Every row gives one point. The window is the flat piece filled in between its corners: a triangle in 3 columns, a solid with four corners in 4, and so on. A path goes straight from each point to the next, and from the last back to the first. After which points does the path pass through the window?

Window (4 x 4):
[[ 7.9 -2.6  1.1  2.4]
 [ 4.8 -4.0 -0.2 -5.4]
 [-7.8  2.2 -3.8 -4.3]
 [-7.9 -1.0  3.9 -0.4]]
Path:
(1): [-9.0  2.9 -0.7 -7.1]
(2): [-0.5 -3.0 -8.2  6.5]
(3): [-6.6 -5.0 -7.2 -1.6]
(4): [-5.7  1.1  3.0 -4.2]
(5): [-2.1  1.9  2.3 -3.1]
(6): [-2.6 -1.0 -7.1 -4.4]
(7): [-6.8 -5.1 -5.7 -5.4]
(8): [-1.8  4.5  5.1 -4.0]
(9): [ 1.2  3.8 -0.1 -0.7]
(10): [-2.6 -3.0  0.6  0.7]
(11): [-5.5 -3.6 -0.5  0.1]
(12): [-2.8  2.1  0.7 -1.1]
(13): [-9.1  5.3  4.0 -3.3]
(14): [-7.0 -3.1  2.1  1.1]
(15): [ 2.5 -6.3 -1.9 -0.3]
(16): [2.2 4.3 1.3 0.1]
Through the window after points: 1, 15

Window:
[[ 1.1  0.9 -1.3 -3.8 -1.6 -7.1]
 [ 0.8 -2.3 -0.7  3.4  1.1  7.9]
 [-5.1  2.0  2.4 -6.3 -6.9  5.5]
 [-3.8  4.5  4.8  2.3  9.9 -0.6]
 [ 1.8  0.5  1.7 -7.5  3.0 -4.6]
 [ 5.6 -0.5 -9.4 -6.0  2.2  2.3]]
Path:
(1): [-6.4 -3.3 -1.2 -4.4 -2.9 -0.1]
(2): [ 7.6  7.1  1.6 -8.3  2.9 -7.1]
(3): [ 4.5  3.2  0.4 -3.1 -1.2 -3.6]
(4): [-0.5 -3.8 -5.5 -5.2  6.9 -5.3]
(5): [-4.3  1.2 -2.1 -1.0  5.2  1.5]
(6): [ 3.9  1.0  2.3  0.0 -2.2  3.4]
(7): [ 3.4  3.8 -3.7 -3.9  1.3  0.9]
(8): [ 0.2 -6.3 -5.3 -4.0  4.3 -2.8]
(9): [-0.8 -1.0 -0.3 -2.4  3.9 -1.8]
(10): [5.1 6.6 4.6 2.9 6.2 3.3]
(11): [ 3.3  7.8  5.3 -8.9  3.8 -1.2]
(12): [-6.3 -2.4 -0.4  2.0  1.3  1.0]
Through the window after points: 7, 11

Window (8 x 8):
[[ -5.1   2.6   5.5  -0.5  -3.4   7.4  -1.4   4.4]
 [ -5.8  -2.1  -5.0   2.6  12.6   2.7   5.6  -4.3]
 [ -1.4   5.8   8.2  -1.3  -9.2   9.7   3.8  -8.7]
 [  1.3  -2.6  -0.5  -2.9  -5.6   0.0   0.2   3.6]
 [  2.2  -3.8   4.3   1.5  -0.4   3.8   3.6   3.8]
 [ -2.1   0.5   0.1   7.8  -3.7 -12.0  -6.8  -0.6]
 [  3.6   4.0   1.7   1.6  -1.0  -6.0  -2.6   1.7]
 [ -3.1  -1.9   4.9  -1.4   3.5  -2.8  -1.8   0.3]]
Path:
(1): [ 0.9 -2.8 -0.8  5.1 -2.4  1.3 -4.2 -0.4]
(2): [ -1.1   0.5   2.5 -10.7  -6.5  -4.0   5.4   6.6]
(3): [-5.3 -1.2  0.7  3.2 -1.2 -4.6  4.1  0.7]
(4): [ 6.3  3.0  4.1  0.2  4.9  1.7 -6.1 -0.1]
(5): [  0.5  -6.5   2.0   2.1  -1.0  -0.5 -10.0  -2.2]
(6): [-0.8  4.4  3.4 -0.7  0.9 -4.2  2.9  2.6]
(7): [-2.7  1.3  2.6  1.7 -0.4 -3.6  9.2  2.6]
(8): [ 0.3  1.1  3.5 -0.8 -7.6  5.0 -7.0 -5.6]
(9): [  3.9   1.0   5.5   0.5   1.8  -2.1 -12.1  -1.0]
(10): [-7.2 -2.6  2.5 -0.9  1.9 -3.0  6.7  1.2]
(11): [-1.4  1.5  1.6  2.0 -4.0  1.2  6.3  3.3]
(12): [-0.8  1.0  3.5  0.8 -1.7  3.8 -1.1 -2.8]
Through the window after points: 1, 5, 7, 9

Window:
[[ -2.5  -6.5   0.0   5.1   0.3  -2.4  -8.3  -5.4  -5.9]
 [  7.9  -0.1  -5.7   4.3   0.4  -1.6  -4.4  -5.2   2.7]
 [ -7.2  -1.4  -2.6   4.6  -1.2  -3.6   9.3  -2.6   3.8]
 [ -2.9  -3.4   1.6  -2.9   7.5  -5.9  -9.7   4.6   1.7]
 [ -2.1  -0.9   4.2   3.6   2.4  -1.5   2.2  -3.5 -10.4]
 [ -3.3  -1.6  -1.0  -2.7  -3.5  -7.2   8.2  -9.9   6.0]
 [ -3.1   0.1   4.2  -0.1  -2.1   0.8   8.6  -7.7   9.1]
 [ -1.7   1.4  -2.0  -2.5  -5.1   1.6  -1.9   3.0  -7.0]
 [ -3.4  -5.4  -2.7  -2.3  -0.1   4.2  10.3   2.7  -4.2]]
Path:
(1): [-6.3 -0.7 -3.2 -5.7  1.3  3.4  0.2 -0.6 -1.0]
(2): [ -2.8  -1.0  -0.7  -4.1   7.2  -1.8  -1.1 -14.5  -0.2]
(3): [-1.6 -4.1  0.4  4.0 -2.9 -3.8  2.6 -1.3  0.1]
(4): [-0.7 -2.5  0.6  2.3 -0.1 -5.4  3.9 -1.0  1.6]
(5): [-4.3  0.7 -3.1 -0.6 -1.6  1.8  6.4 -4.6  0.7]
(6): [-9.5  3.2 -2.3 -2.7  2.3 -2.2  1.2 -1.3 -0.2]
(7): [  2.9 -13.2   2.2   4.5  -4.9   2.5   5.2  -0.8  -7.0]
(8): [-2.8 -4.2  1.8  1.2 -2.9 -2.3  1.1  2.6  0.3]
(9): [-1.6 -0.4 -4.4 -3.8  4.8  0.7 -1.1 -2.6 -0.3]
(10): [-7.6  1.7 -2.5 -3.4 -0.4 -0.6  2.4 -6.2  1.4]
(11): [-1.7 -3.2  2.5  3.6  0.1 -2.2  6.3 -1.5  3.7]
(12): [-2.2 -4.2  6.2  5.6 -0.5 -7.1  1.2 -1.5 -0.7]
Through the window after points: 10

Window:
[[ -9.2  -0.4   1.5   3.9  -4.8  -1.0   6.3  -1.4   8.9   1.1   5.2]
 [ -3.1  -4.4   2.2  -1.5   1.2  -5.0  -4.3  -2.8  12.2  -3.5   1.7]
 [ -2.2  -0.2  -2.7  -9.8  -3.4   1.3   4.5  -1.9  -0.6   2.6   3.6]
 [  4.1   4.3   6.7   1.7   7.8  -1.6  -7.1  -4.2   0.0   1.7   0.6]
 [ -1.6   8.4   0.4  -4.0  10.3   5.8   1.0  10.6  -2.0  -2.7  -5.1]
 [ -8.8  -0.6  -3.8   0.0   1.8   3.8  -2.5   4.5  -8.2   2.8   1.0]
 [  4.4   4.0  -6.8   1.9   1.6   7.8  -3.9   0.2  -4.1   5.6   2.7]
 [ -3.1   1.4   7.5   4.0  -6.1  -2.3  -7.1  -2.4   5.7   5.0  -1.9]
 [ -2.0  -5.9  -0.4  -9.7  -0.4 -12.6   6.4   5.3   3.3   3.5   0.3]
 [  7.6   3.3   2.4  -4.5  -5.4  -4.8   0.5   4.7  -8.1  -1.4   1.4]
 [  0.8  -2.0   2.6   2.4  -0.5   0.3   2.8  -6.8   7.2  -1.6  -3.7]]
Path:
(1): [-0.2  4.4 -2.9  1.6 -1.4 -2.9 -5.1 -1.9  4.6 -0.4 -0.9]
(2): [-1.1 -3.8  5.3 -2.8  0.9 -1.2 -0.7  0.9  1.9  0.8  2.4]
(3): [ 2.2 -4.6  7.1 -5.0  1.5  0.6  1.6  2.9  4.4 -1.3  0.6]
(4): [ -6.9   4.1  -6.2   1.1  -4.6 -11.0  -1.2  -1.4   0.6   7.9  -2.1]
(5): [ 2.3 12.2 -4.3  4.8  8.1 -3.4 -6.0 -2.2 -0.2 -0.7 -3.6]
(6): [-1.0 -5.3  5.0 -4.4 -0.7  1.7 -0.4  0.9 -0.5  2.3  0.7]
(7): [ 0.8 -0.7  0.8 -0.2 -0.8  2.1  0.9  4.2 -0.3  2.3  0.9]
(8): [-1.0  2.7 -0.6 -0.9 -1.5 -4.1  0.1 -5.1  3.3 -0.2  1.6]
(9): [ 0.9 10.1 -0.6 -6.0  1.2 -7.5 -3.8 -4.7 -2.6  0.7 -0.5]
(10): [-4.8 -6.3  1.1 -0.4 -1.4  3.1  0.6  1.9  5.6  1.0  2.4]
(11): [-1.3 -6.3  2.0 -1.1  1.5  1.4  1.8 -1.9  5.0 -2.5  3.2]
(12): [-2.6  7.7  1.2  3.9 -3.3 -3.3  1.3 -4.0  6.7  2.6 -6.2]
Through the window after points: 1, 3, 7, 9, 11

Window (12 x 12):
[[ -5.5  -0.7  -1.2  -2.5   1.1  -1.3  -4.7  -4.1  -9.5   3.7   0.8   5.2]
 [  0.3   1.5   3.5   7.5  -2.2  -0.9   5.3  -4.0   1.8  -6.2   3.2  12.8]
 [  1.3   0.6  -8.0  -8.3   3.5   3.2   7.4   1.7   6.7   1.4   4.1   0.3]
 [  5.6  -3.1  -0.7   0.1  -1.0  -5.5   0.0  -5.5  -8.7   2.3  -1.5   0.9]
 [  1.8   4.9  -4.0   3.3   0.3  -1.6  -5.1   1.6  -4.5   3.7  -4.0   3.2]
 [ -0.2  -1.5  -7.4  -0.1  -3.2   1.8  -3.0   0.5 -10.3   1.8   2.0   0.5]
 [  3.0   1.4  -2.9  -5.4  -0.5  -0.2  -8.0   2.9  -3.0  -0.9   3.1   3.6]
 [ -1.9  -7.9   2.3   1.5   0.2  -2.4  -3.3   1.5  -7.6   3.5   1.1  -0.2]
 [  2.2  -6.8   2.9   6.9  -2.2   2.0  -0.6  -8.8   6.3  -7.8  -3.5   8.9]
 [  4.9  -3.7   2.6   5.0   3.2   4.7   3.5  -3.7   1.2  -5.2  -1.5  14.0]
 [  1.6   4.4  -5.5  -3.9   8.5   4.2   6.8   0.0   4.0  -6.3   4.5  -1.7]
 [  4.8   3.8  -6.0  -2.5   7.0   6.1   5.7  -2.8   6.3   2.0   9.8  -1.5]]
Path:
(1): [-1.8  5.0  3.1 -5.3  1.3  4.9 11.1 -1.1 -4.4  0.0  2.0 -0.2]
(2): [  4.1  -5.4 -10.2   2.1   4.7  -1.8  -8.6  -1.6   5.3  -2.2   2.5   8.3]
(3): [ 1.9 -3.7 -5.9  0.2  6.1 -0.4 -0.1 -1.6 -1.0 -4.0  1.6  4.5]
(4): [ 1.7  2.1  2.9 -4.6 -6.4  4.2  0.9 -2.4 -0.8  7.4  0.6 -2.5]
(5): [ 4.2  5.3  1.3 -3.9 -3.6  5.4  2.8 -0.4  1.1 -4.3 -5.8 -2.8]
(6): [ 1.5 -1.7 -5.0 -1.7  3.9 -2.3 -5.3  0.5 -3.3  0.7  7.1  6.5]
(7): [ 5.1 -4.7 -3.9  6.3  6.1  0.8 -0.2 -2.2 -1.7 -3.3 -0.1 12.8]
(8): [-0.2  3.0  8.2 -0.7 -5.2  4.7  6.3 -4.0  3.4 -4.3  1.2  6.0]
(9): [ 2.0  1.7  0.1 -3.3  0.9  3.3  2.4  1.1 -0.4  0.1  0.8  3.1]
(10): [ -0.8  -1.9 -12.1   2.3   4.9  -2.7   3.8  -6.6   5.9  -1.2   8.7   5.0]
(11): [ 1.5 -1.8 -9.1  0.5  0.5 -3.8 -2.3  1.4 -5.4 -1.4  0.9  3.1]
(12): [-0.7  4.3  4.1 -0.4  1.5  5.5 -1.3 -3.2 -1.9  4.5  0.0  3.0]
(13): [-2.4 -3.5  4.5 -1.8  1.6  4.5 -2.0  1.1 -5.1 -1.1 -0.4  0.4]
(14): [ 1.9 -3.0 -3.8  0.8  0.6 -3.3 -2.0 -0.4 -3.4  2.9  3.6  2.3]
(15): [ 4.4 -3.5 -5.1  1.5  2.4 -0.7 -0.5 -0.3  1.1 -0.4  2.5  1.8]
(16): [-1.7  3.7  2.2 -6.8 -0.7  6.0  4.9 -1.2  1.5 -3.6  0.6  5.7]
Through the window after points: 1, 5, 7, 9, 11, 13

Window, 14 rows:
[[  0.4  -6.5  -3.2  -2.2  -5.0   6.3   0.4   5.4   2.1   4.1  -4.1   1.2
   -4.1   0.6]
 [ 10.3   3.3   0.8  -8.9   4.5   6.3  -5.3  -1.1  -5.4  -0.9   2.1   4.5
    4.5   5.3]
 [ -1.8  -3.6   3.1   2.1  -0.1   7.8   0.6   0.6  -4.7  -0.1  -3.4   3.4
    2.4  -2.9]
 [ -6.6   0.5   4.8  -4.5 -11.7  -9.3   1.2   4.6  -4.3   3.4   3.6  -7.9
    6.2   0.8]
 [ -3.3  -0.3  -0.2   0.2  -1.9   9.2  -7.8   5.3  -4.0  -3.3  -3.6  -0.1
   -3.1   2.0]
 [ -0.2  -3.4  -6.4   3.5   2.3   6.3  -5.0   3.9   0.8   1.4  -8.2  -2.4
    2.4  -2.3]
 [ 10.1   8.1  -4.1  -4.1   4.9   3.2  -3.7  -6.1  -3.5  -3.5   4.5   7.6
   -3.8   0.4]
 [  5.1  -3.6   4.6   2.1   0.5   2.6  -4.3   3.2  -1.7   1.7   0.9  -3.8
   -2.7   0.1]
 [ -5.9   0.4   8.5  -4.0  -3.3 -11.7   0.6   9.0   0.1   1.3   1.5   0.1
    4.0   3.9]
 [  1.5  -6.7  -4.2   0.1  -0.6   7.6  -3.1   5.3   2.6  -4.9   3.1   0.7
    1.4  -2.8]
 [  2.3   0.9  -0.8  -8.6   8.9   4.1  -2.8  -6.3  -2.7  -1.5   4.6   0.9
   -2.3   3.9]
 [  4.2   3.5  -2.3  -0.5   3.3   0.9  -1.7  -3.8  -6.3   0.8   8.2   4.6
    2.3  10.9]
 [  7.7  -0.4  -3.4  -4.1   3.4   0.2   1.5  -2.3  -8.2  -7.3   0.6   1.5
   -1.1   6.4]
 [ -3.5   2.3  10.7  -2.9  -8.8  -6.0   1.9   1.9   7.2  -1.0   0.2  -5.8
    5.2   6.2]]
Path:
(1): [ 1.2  5.0  1.2 -3.8  3.7  4.7  1.9  7.8 -2.7 -1.3  5.0 -6.7 -2.7 -0.1]
(2): [ 3.7  4.3  0.1 -7.0  6.9  2.8 -1.1  1.7 -1.8 -2.1  4.3 -3.1 -2.5  1.6]
(3): [ 1.4 -3.6 -2.1 -2.7  0.5  4.1 -3.4 -5.7 -2.4  0.3 -0.4  5.4 -0.2  3.5]
(4): [-0.1 -3.1 -0.5  0.5 -6.7 -5.0 -9.4 -2.2 -2.4 -1.8 -5.1  2.1  0.7  4.2]
(5): [ 1.3 -0.3  3.5 -2.2  1.7  4.6  1.0  5.7 -0.5  0.5  3.3 -2.1 -0.4  1.0]
(6): [-4.4  1.2 -1.3 -3.8  2.2  8.0  3.6  1.4 -0.4  2.4  0.6 -3.2 -1.5  3.8]
(7): [ 2.0 -2.5 -1.6  2.0 -0.9  0.9 -6.3  3.6  0.0 -0.9 -5.1 -0.3  3.1 -0.8]
(8): [ 2.2 -3.1  2.7 -2.6 -4.3 -1.1 -4.5 -5.4 -3.1 -0.4 -0.3  7.6  5.9  7.2]
Through the window after points: 2, 4, 6

Window, 14 rows:
[[  3.3  -3.7   2.8   8.0   0.2  -4.3  -2.7  -6.3   5.5  -4.3  -5.7  -0.3
    3.9  -1.9]
 [  4.0   2.4   1.9  -4.8   2.4   5.5  -0.3  -5.0   2.5  -9.2  -4.5   0.5
    3.3  -1.2]
 [  1.0   0.3   8.0  -5.7  -0.4   6.6 -10.2  -3.7  -1.1   3.3   3.4  -8.1
   -1.3  -1.0]
 [ -0.4   6.8   4.0   3.5  -2.5   0.1  -5.0  -0.5   1.3  -1.9   6.8   2.5
    4.9   6.2]
 [  0.1   0.3   0.1  -3.7  -1.4  -1.6  -1.0  -4.8  -0.4 -11.5  -1.5  -1.5
   -4.6  -1.8]
 [  3.4   2.7  -6.9   1.6   1.6  -7.0   1.7   2.5 -14.3  -2.0   6.0   6.2
    6.8   7.3]
 [  0.6   1.5  -2.3   1.7  -1.6   5.4  12.4  -5.7 -10.7  -2.4   1.1   0.4
   -2.3  -9.7]
 [  4.8   6.3   0.3   2.2   1.2  -1.9  11.8   0.6  -5.4   2.8  -2.1   5.8
   -5.6  -8.3]
 [ -5.5  -3.2   6.2   0.5   2.6  -2.4  -2.1   0.0   0.7  -4.3  -0.4   8.0
    4.3  -5.4]
 [  6.8  -8.8   3.0  -0.9  -2.4   6.4   1.5  -1.9  -3.5  -8.1  -0.6   1.1
   -0.9  -5.4]
 [ -0.9   0.6   3.7   9.1   5.8   0.0  -4.8  -0.8   1.0  -4.2  -4.3   3.9
   -3.2  -4.5]
 [ -3.2  -2.5  -3.5   1.6  -3.4  -4.7  -4.8  -0.2  -7.4   0.3  -4.5   6.0
   -0.3  10.5]
 [ -3.2   2.7  -0.1  -0.2 -10.0  -2.1  -3.3   1.0  -0.9  -7.6  -9.8   0.2
    5.2  -6.5]
 [  2.7  -2.8   0.7   5.7   2.2   0.0   1.6   2.4   8.7  -4.1  -7.5  -6.3
    2.0   1.3]]
Path:
(1): [-0.3  3.4 -4.2 -2.8 -5.1  2.6 -4.4 -1.1 -4.8 -2.8  2.4  8.1  3.5 -4.3]
(2): [ 1.6 -1.7  7.7  3.8  4.8 -3.1  4.6 -0.9 -1.2 -5.7 -5.7 -7.1 -3.4  2.6]
(3): [ 1.7  0.6  5.5  2.8  0.2 -1.4  1.8 -3.2 -5.6 -8.2 -0.4  0.6  0.5 -3.2]
(4): [ 0.5 -2.2 -6.0  0.9 -0.2  5.3  0.9 -2.4  4.1  2.6 -3.5  3.1  0.3 -4.1]
(5): [-0.2 -2.2 -3.8 -4.4 -2.2  3.2 -1.9 -3.1  0.0 -0.7  1.8  0.5 -0.7 -2.4]
(6): [ 1.6  2.0  2.7  2.3 -0.4 -0.2  2.6 -3.0 -7.2 -4.7 -1.1  2.6  0.6 -2.8]
(7): [ 0.9  8.4 11.4  1.1 -0.5  2.7  5.6 -5.2 -0.9 -8.2 -1.6 -0.2  1.9  0.7]
(8): [ 2.5 -4.5 -5.6 -0.8  0.4  0.5 -4.9 -2.1  0.6 -3.5 -3.6  1.7  2.0 -2.4]
(9): [ 2.9 -0.9 -3.9  3.8  1.0  1.8 -2.7 -3.0  4.1 -7.1 -0.1  1.7  1.0 -5.2]
(10): [-0.8  0.7 12.4 -0.7 -1.7 -3.4  1.2  3.6 -8.8  1.5 -7.1  1.8 -0.5  3.3]
(11): [ 1.7 -0.7  4.0  0.5  0.1 -2.2 -0.8 -1.9 -5.6 -7.8 -1.1 -0.2  4.7 -0.7]
(12): [ 0.7  1.3 -5.1  2.7 -1.2  1.0  0.6  0.0 -3.5  1.7  1.6  4.9 -2.5  2.7]
Through the window after points: 3, 7, 11

Window, 14 rows:
[[  0.7   0.7  -3.5   2.8   3.5   1.2   1.9   7.5  -0.9   3.2  -0.4   3.0
   -5.6  -5.3]
 [ -4.1   1.6  -0.6  -3.8   2.5   4.6  -1.3 -11.1   7.2   0.7  -3.0  -1.9
    3.5   0.7]
 [  1.2   4.2 -13.4  -9.9   4.8   4.6  -4.0   3.2  -3.2   0.1   0.5   1.9
   -5.8   4.5]
 [  6.1  -3.7   6.2   2.0   4.2   2.5  -6.6  -1.6   3.9   0.4  -2.6   4.8
  -12.4   2.5]
 [ -5.5   0.8  -3.9  -2.7  -7.0   1.2   0.1  -3.4   0.8  -1.2   3.4  -7.8
    2.7  -0.4]
 [-10.0  -4.6  -0.2  -2.1   4.7  -2.6  -3.8   4.6  -1.2  -0.2   7.0   6.5
   -3.1   7.7]
 [  5.3   7.0   6.2   1.3   5.2  -3.0   0.3   1.2  -0.2  -3.8  -1.6  -8.4
   -1.7   1.4]
 [ -3.3   2.0  -5.9   4.8  -2.8   6.8   4.7   3.2   5.5  -7.5   5.9  -3.8
   -3.0   3.3]
 [ -2.4   0.4  -1.0   0.8  -8.3   5.3   4.0   3.7  -1.3   3.3  -2.9   8.4
    8.0   6.0]
 [ -2.6  -1.8  -7.4  -2.1   5.2   3.9   4.7  -3.5   4.0   1.3   1.0  -6.5
   -4.1  12.3]
 [ -4.0   2.4  -1.7  -5.8   1.5  -2.2  -1.2  -0.2  -2.4   1.5  -9.4  11.0
   -6.1  -0.1]
 [ -2.2   0.8  -2.0  -6.1   0.4   0.0   5.3  -0.4  -4.8  -3.4   1.9   5.5
   -2.6  -7.7]
 [  4.3   3.9   1.9   7.9  -2.5  -0.7  -0.3  -3.3  -0.4   0.0  -0.3   5.7
   -2.6  -2.0]
 [  5.9  -0.2  -4.4  -4.7   0.9  -2.4  -1.9  -0.2   5.7   3.3  -5.5   9.8
   -4.2  -1.2]]
Path:
(1): [-0.4 -1.2 -4.6  1.1  4.9  0.0 -1.3  1.2 -0.2 -0.7 -2.3  3.1 -0.3  1.7]
(2): [-3.1 -1.2 -2.7 -0.2  0.4  1.3  0.4  0.5  1.5 -2.8 -1.5 -1.0  0.1  4.1]
(3): [ 0.2  7.4  4.9 -3.0  1.4  2.1 -0.8 -2.6 -2.7  6.5  5.1  5.4 -9.4 -2.2]
(4): [-0.6  3.3 -1.0 -5.9 -2.1  2.8  0.7 -0.6 -0.9  3.3  3.1  2.7 -9.4 -0.4]
(5): [ 0.8 -2.6 -3.2  3.1  5.4 -1.5  1.8  2.1 -0.4 -5.0 -4.0  4.6  3.1 -3.9]
(6): [ 2.1 -1.5 -3.3  1.4  7.4 -1.7 -2.8  3.0 -3.2 -6.5  3.8  4.4  0.4  2.3]
(7): [-5.7  2.9  4.5 -2.8 -3.5  2.8  2.5 -1.8  6.1  7.3 -2.9 -4.4 -8.3  5.8]
(8): [-1.0  7.0  6.7 -3.5 -7.5  3.7  1.0 -1.2  2.7 -1.4  4.0 -1.4 -4.7 -0.6]
Through the window after points: 4, 6

Window:
[[  7.0  -5.6   1.3   7.2  -0.2  -3.2   0.6  -2.2  -0.4  -1.8  -5.7  -3.9
   -4.7  -6.3]
 [ -0.9   3.1  -1.2  -4.7   2.6   2.1  -3.8  -4.0   3.8  -0.7  -6.8   0.6
    0.7  -3.4]
 [ -0.1  -0.1  -0.1   2.0  -5.6   1.9   1.9  -0.4  -8.6  -0.1  -0.4  -2.7
   -0.1  -5.9]
 [ -6.2   0.0  -6.9   2.4   4.3  -2.1  -0.5  -4.9   0.4   0.8  -4.9  -1.5
   -3.0  -2.0]
 [ -0.2   2.3  -3.6   3.3   4.8   2.6  -0.7 -10.7  -2.0   4.2  -3.3  -1.2
   -2.3   1.7]
 [  4.0  -7.7  -8.0  -4.9  -8.4   6.3   4.1   7.3   1.4   4.0  -3.8  -2.8
   -0.5   5.9]
 [ 13.3  -6.3  -1.8  -1.8   8.5  -6.8  -2.6   7.1  -6.5   0.4   6.2   7.0
   -0.9  -2.6]
 [ -1.1   0.9   2.0  -4.9  -1.7   0.9   1.2   7.1   0.1   4.5   2.4  -6.3
   -0.2   2.6]
 [  1.2   8.0  -3.7   2.7  -3.9  -3.1   6.8  -1.2   4.0   4.0  -3.4  -4.2
   -6.0  -5.1]
 [  2.8   7.1   0.2   0.7   8.2   0.2   3.9   6.3  -1.2  -3.6   7.1   0.2
    1.1  -2.4]
 [ -4.3  -7.2   3.2  -6.3  -2.0  -2.1   5.3 -13.6  -2.5  -1.4  -0.3  -0.5
    5.0  -2.8]
 [  0.4  -2.7   4.5   6.6 -10.7  -7.3   2.7  -6.7   4.6  -2.5  -2.8   2.2
   -4.9  -4.1]
 [ -1.6   6.8  -0.1  -0.1   5.2   0.0   3.2   2.2  -7.2   0.0  -6.2  -3.1
    1.1   2.2]
 [ -1.7  -3.1   6.9  -0.4   8.1   6.1   2.7  -0.2 -11.4   0.6  -4.3   5.4
   -1.4  -8.4]]
Path:
(1): [ 0.9  1.5  0.2  3.2  1.7 -3.1  1.1  4.7 -0.5  0.7 -2.1  0.3  5.0 -3.5]
(2): [ 2.7  2.6  0.6 -0.6  5.0  1.5  3.3  1.5 -2.2 -2.0  3.7 -1.4 -3.3 -2.1]
(3): [ 5.1  1.6  0.7 -5.0  0.0  0.3  6.1 -6.4 -1.4 -4.9  2.8 -5.4 -8.4 -0.4]
(4): [ -7.6   0.2  -2.9   6.0  -1.7   0.5  -3.0   1.6   1.3   6.0 -11.0   1.7
   5.8  -3.2]
(5): [ 0.6  1.2 -1.0  4.2  1.4  2.0  5.2  0.2  3.4  5.5 -4.9  1.0  7.4 -0.2]
(6): [-0.4  1.9 -0.1 -7.0  1.5 -0.8 -4.8 -1.8 -3.0 -4.6 -0.9 -2.3 -7.2 -4.1]
(7): [-0.5  3.3 -0.8 -5.3  2.8 -3.6  2.4 -2.0  2.4 -3.3 -2.8 -3.8 -8.7  1.0]
(8): [ 1.0 -0.1 -0.5  3.6 -1.5  3.8  0.4 -2.5 -2.2  4.9 -4.7  2.4  6.3 -8.0]
Through the window after points: 1, 5, 7
